Rows are points. Two turns around zero, p and q, are shown by what they do to some points. Write where each new point lands after one turn and then the other. Backwards means that the second turn is done in reverse. Each puzzle has new turns, and all numbers are rounded.
In the rows, 128 means zero.

Turn p:
[103  86] -> [120  80]
[142 142] -> [136 146]
[134 119] -> [137 122]
[134 165] -> [120 165]
Turn q:
[117 153] -> [116 153]
[166 110] -> [166 111]
[ 87 101] -> [ 88 100]
[133 132] -> [133 132]
[137 144] -> [137 144]
Where do these land?
q, then p: [ 84 119] -> [ 91 103]
q, then p backwards: [130 117] -> [126 117]
p, then q backwards: [145 160] -> [133 164]
p, then q: [115 133] -> [114 128]
p, then q backwards: [165 110] -> [169 124]

Turn p:
[ 97 104 100 143] -> [ 98 118 102 157]
[119  95 118 161] -> [122  99 115 164]
[153 141 150 107] -> [147 131 147  97]
[142 137 145  95] -> [131 132 143  91]
[128 157 161 110] -> [132 150 164 108]
[117 106  83 154] -> [118 117  83 160]
[142 157 138 125] -> [149 150 140 118]
Turn q:
[125 117 111 131] -> [120 132 112 137]
[117 136 120 124] -> [113 134 132 127]
[138 172 154  91] -> [126 122 164  75]
[126 120 115  80] -> [ 98 105 110 100]
[114 100 139 128] -> [127 103 124 149]
[116 148 112 164] -> [126 166 139 150]
[158 102 146 179] -> [185 133 116 160]
Where do these land?
q, then p: [142 153 118 166] -> [162 161 139 124]
q, then p: [ 90 141 123 145] -> [125 141 157 158]
q, then p backwards: [144 140 141 143] -> [146 147 138 133]
p, then q: [129 118 140  94] -> [108  98 131 118]
q, then p: [139 147  95 101] -> [ 99 158 117 107]
p, then q: [123  70 152 120] -> [123  79 112 165]

Turn p:
[102 167  96 112 121 142 145 121] -> [141 127 115 134 161 168  97 125]
[165 101 167 110 110 136 132 149] -> [129 127 127  77  92 114 153 137]
[146 109 148 144 162 139 127 138] -> [116 117 138 129 129 112 171 145]
[ 98  95 103  98 105 150 119 130] -> [128 135  78 133 111 132  99 158]
[103 124 164 137 117  83 140 101] -> [140 109 123 146 104 111 128  70]
[107 143 104 175 160 148 100 150] -> [102 161 138 175 159 143 153 146]
[164 108 123  97 142 130 183 150] -> [151 105 112  73 157 102 141 145]
[161 110 160 161 113  95 134  99] -> [155 123 166 130  94  89 142 103]
[142 153 114 105 147 127 127 115] -> [118 105 146 118 150 139 108 134]
[111 159 110 126 114 157 103 124] -> [120 145 131 142 128 174 108 141]
[109 138 120 142 117 102 100 133] -> [109 154 132 149 124 125 111 106]
Turn q:
[164 113 122  84 105 118 172 126] -> [138 151 123 125 101  82 177 142]
[134 155 122 133 172 142 112 130] -> [127 139 111 114 138 145 108  85]
[117 144  93 138 123 138 112 143] -> [149 135 124 118 112 155 102 134]
[141 148 114 152 134  98 119 128] -> [139 111  97 142 118 124 103 119]
[ 80 110 118 144 156 118 104 130] -> [117  89 131 121 133 180 125 123]
[155  95 134 114  86 144 172  88] -> [156 148 157 158 136  88 179 149]
[163  82 149 118  97 139 148 134] -> [141 128 148 114 146  79 159 158]
[ 87 155 150 149 147 131 124 148] -> [ 89 132 114 131 147 164 102 132]
[110 151 150 119 132 124  90 126] -> [ 95 121 146 129 119 135  96 110]
Where do these land?
q, then p backwards: [140 125 116 105 136 153 137 141] -> [146 130 137 135 107 129 138 156]
q, then p backwards: [129 128 135 135 146 146 126 111] -> [122 152 126 139 133 116 138 133]
p, then q: [101 130 119  89 113 121 156  99] -> [172 103 155 106 120 124 127 108]
q, then p: [127  95  87 135  92  97 112  82] -> [165 154 146 105  88  86 161 137]
p, then q: [ 92 132 127  82 115 154 116 117] -> [165 132 163 100 121 156 115 140]
q, then p: [156 126 167 140 108 108 123 131] -> [102 136 123 146 133  90 126 101]
p, then q backwards: [108 102 119 134 183 128 104 156] -> [120 126 182 130 127 101 171 130]
q, then p: [163 166 142 154 121 105 125 139] -> [101 153 148 156 137 105  96 124]
q, then p backwards: [137 149 141 178 138 141 152 177] -> [106 122  70  97 127 140 145 163]
